Each row is a point. A path goes straight from each point to the next, and from the last back to the first. The post is the endless flat space through its rows: a point in 2 columns, a line in 3, a plane in 4, and so on, so that a path can go around it. How many times does the path go around the post? Going back the other way cancels.
(in the rows, 128 means zero)

Post (1 x 2):
[[137 125]]
Path (17 x 2):
[[100 104]
 [ 84 150]
 [134 156]
 [186 112]
 [146 104]
 [123 105]
 [124 137]
 [129 148]
 [165 130]
 [166  89]
 [113 108]
 [118 121]
 [109 154]
 [163 141]
 [181 109]
 [189 101]
 [158  79]]
Times around: 3

Post (5 x 6):
[[138 119 132 145 136 114]
 [ 86 192 123  89 161 166]
 [ 76 151 131 108 131 161]
 [146 120 126 159 104 155]
 [164 134 139 110 102  85]]
Path (33 x 6):
[[135 115 147 124 117 155]
 [124  93 120 171 116 189]
 [143  73 118 132 150  98]
 [114 125  91 150 138 142]
 [131 159  88 120 141  71]
 [ 84 155 112 150 137 169]
 [104 152 153 113  96 124]
 [146 117 172 112  78 139]
 [109 150 145  78 190 175]
 [107 140  84 118 120 202]
 [ 67 128 118  98 123  92]
 [117 146 115 149 118 128]
 [157 155 118 181 156 106]
 [126 164 167 129 141 114]
 [149 120 163 130 128 133]
 [168 107 130 158 163 124]
 [181 153 103 103 118 129]
 [134 181  80 143 137 154]
 [ 86 163 116 143 113 123]
 [114 128 152 159 110 143]
 [115 132 172 108 130 144]
 [112 129 146  72 124 183]
 [141 100 120 161 139 121]
 [ 92 132  98 116  62 130]
 [117 190 103 131 130 127]
 [116 175 134 145 123 169]
 [ 80 125 178 114 142 109]
 [120 125 163  97 148 141]
 [113 134 128 109 144 137]
 [119 152  96 127 189  95]
 [126 211  99 138 115 153]
 [140 145 146 102 145  47]
 [ 74 127 180 109 127 164]]
Times around: 5

Post (10 x 11):
[[155  94 152 175 108 160 195 108  89 147  57]
 [145 142 135 123  87 160  93 129 139 152 144]
 [117 167 122 138 145 152 113 135 159 126 153]
 [150 134 134 132 152 130  94 130 138  93  93]
 [118 115 152 161 117 154 112 135 141 113  85]
 [116 101 102 161 122 102 111 143 119 137 151]
 [141 137 140 120 148 118 130 174 144 128 141]
 [126 149 137 139 118 110 126 131 131 146 139]
 [134 140 134 118 133 145 116 143 164 170 139]
 [128 117  79 101  76  78 127 147 152 147 169]]
Path (31 x 11):
[[124 153 131 115 155 134  97 124 149 172 155]
 [ 85 150 143 146 123 153 139 152 136 179 153]
 [149 126  75  98 134  84 138 132 162 119 112]
 [ 67 205 118 132 159  76 143 164 185 134 159]
 [162  91 104 141  82  77 141 156 112 138 132]
 [159 103 122 122  84 141 115 140 148 134 118]
 [140 129 166  88  71 152 117 142 179 167 137]
 [111 113  97 130 161 134  97 135 134 101 144]
 [170 136 122 136 101  92 189 106  41 151  90]
 [131 116  86 154 103 127  74 102 128 120 111]
 [154 131 105 133  98 116 127 194 145 109 191]
 [182  82 146 130 131 101 122 150 107 166 116]
 [153 140 135 128 157 150  99 128 115 101 138]
 [110 158 110 143 132 111 111 103 123 116 144]
 [104 147 118 172 119 155 144 135 108 158 131]
 [147 194  96 127 116  78 142  95 146 146 133]
 [121 151 156 167 122 163  92 164 160  89 123]
 [110 129 141 161 107 156 100 110 165 146 141]
 [142  96 153 135 148 183  90 119 128 177 122]
 [ 83 134 180 154  87 124 143 155 107 162 121]
 [ 87 106 155 124  63 159 127 182 185 185 126]
 [ 83 168 128 126 137 132 150 170 178 158 141]
 [151 129 124 115  74 127  93 140 163  99  87]
 [ 84 147 151 146  75 167  86 129 241 176 130]
 [122 130 115 118 105 136 154 171 164 166 191]
 [116 147 129  98 125 128 165 188 127 134 205]
 [114 153 122 173 151  89 123  89  84 126 111]
 [123 101 115 171  66 114 139 121  93 171 100]
 [135 143 136 143  85 189 132 149 162 108 109]
 [154 136 107 130 130  93 108 132 163 109 132]
 [134 174 121 124 145 164 116 107 163  74 113]]
Times around: 5

Post (17 x 18):
[[107 108 136 138 137 133 122 106 163  68 115 106 100 105 180 179 141 128]
 [116 151 148  83 145  81  95 136  42 167 193 194  93 113 161  61  85 128]
 [135  99  85 145 150 145 118 141 136  94 187 160 138 108 128 119 140 120]
 [111 124 143  88 131 111 128 124 138 114 155 164 124 159 127 157 154 136]
 [117 154 140  93 125 125 150 119 123 123 163 127  88 111 146 106 143 123]
 [ 87 154 100 157  70 106 165 181 158 134  84 109 149 103 112  98  95 137]
 [116  98 161 122 125 130 146 156 125  99 160  81 110 136 154 145 166 117]
 [142 112  93 157 111 124 119 109 117 120 173 162 150 135 140 136 161 112]
 [114 103 138 169 129 125 155 108 140 126 148 130 127 125 113 169 158 103]
 [138 130  91 141 143 128 118 119 132  77 123 149 118 143 112 121 140 119]
 [121 128 136 131 118 127 121 125 144 107 132 146 165 102 103 126 144 113]
 [185 112 141 131 181 143 178 175 194  94 144  77 105  96 187  51 136 141]
 [116 107 122 126 122 142 128 118 136 156 119 116 145 130 108 146 138 166]
 [106 123  97 155 146 106 128 117 144 112 110 108 157  97 113 142 163 126]
 [100 131 131 164 127 103 121  94  83  96 164 153 106 136 134  86 105 153]
 [102  91 118 147 110 122  97 109 151 148 136 133 113 139 118 125 171 145]
 [123  94  91 154 110  81 147 104 120 157 174 114 144 130  92  82  70 121]]
Path (30 x 18):
[[111 151 103 120 102  98 136 183 195  79 118  85 165 106 115 124 190 115]
 [124 160 176 111 211  96 116 147  74 108 131 154 163 144 128 114 118 112]
 [108  86 140 115 166 100 113 123 111 140 164 161 162 104 115 102  78 117]
 [103 127  77 133 114  98 132 112 102 119 141 138 110  98  75  90 136  83]
 [126  97 109 108 107 130  80 150 127 111 121 138 144  60 152 114  94 146]
 [118 115 122 174  80 128 180 113 182 132 156  63 162 125  92 150 222 110]
 [104 175  84 143  85 108 124 166  89 182 148 136 127 116 125  74 133 123]
 [113 105 117 125  97 122 119 124  98 119 166 145 107 164 142 159 132  73]
 [119 104  97 100 136 133 146 102 124 153 156 150  96  99 150 142 175 126]
 [109 108 136 167 115 103 122 173 121  76 115 131 107 116 105  88 133 138]
 [126 140 178 129 113 118 131  86  71 106 179 136  96 125 179 137 100 146]
 [153 164  87 102 145 134  93 113 142 149 121 181 147 118  94 121 137 103]
 [128 105  75 138 155 140 141  96 121 146 183 149 102 131 107 136  96 110]
 [ 81 107 140 164 144 120 162  93  98 128 164  89 160  99  90 117 154 128]
 [ 81 129  91 115  74 114 171 172 187 125 112 102 112 112 148 139 131 138]
 [146 148 167 119  49 109 174 138 110  80 155 143  62 182 195 146 144 115]
 [137 110  59 177 123  98 145 162 164 105 111 116 128 159 140 153 123 174]
 [111 130  80 119 113  79  96 181 156 124 168 123 142 125 140 111 172  92]
 [137 102  91 128 103 145 109 111 126 121 177 109 130 150 154 114 150 123]
 [134 118 109 117 175 139 139 106 178 136 114 142 119  86 149  96 143 123]
 [131 109  91 157 145 121 165 165 118  75 168 149 132 109 157 126 117 118]
 [138 141  86 131  78  86 132 137  90 187 182 156 132  99 107  65  93 136]
 [126 130 157 165 123 105 136 171 151  99 117 101 152 157 121 114 146 160]
 [112  98 113 140 127 160  94 144 141 133 176 148  68 166 163 169 143  94]
 [155 133 124 146 111 132 145 112 162 148 115 129 163 125 146 109 151  87]
 [ 74 136 110 116 106 127  99 127 158 146 168 149 108 105 163 106 140 158]
 [ 91 116 116 109  97 158 134 152 156 176 138 116  53 101 182  87 152 113]
 [134 119 145 157 141  82 210  82  87 120 170 136 139  95 100  61  68 121]
 [164 142  86  74 159 133 139 148  60 119 182 159 122 107  95  83 109 165]
 [140 125 178 138 128 151 107 145 131  81 181 197 124 140  77 112  92 116]]
Times around: 5
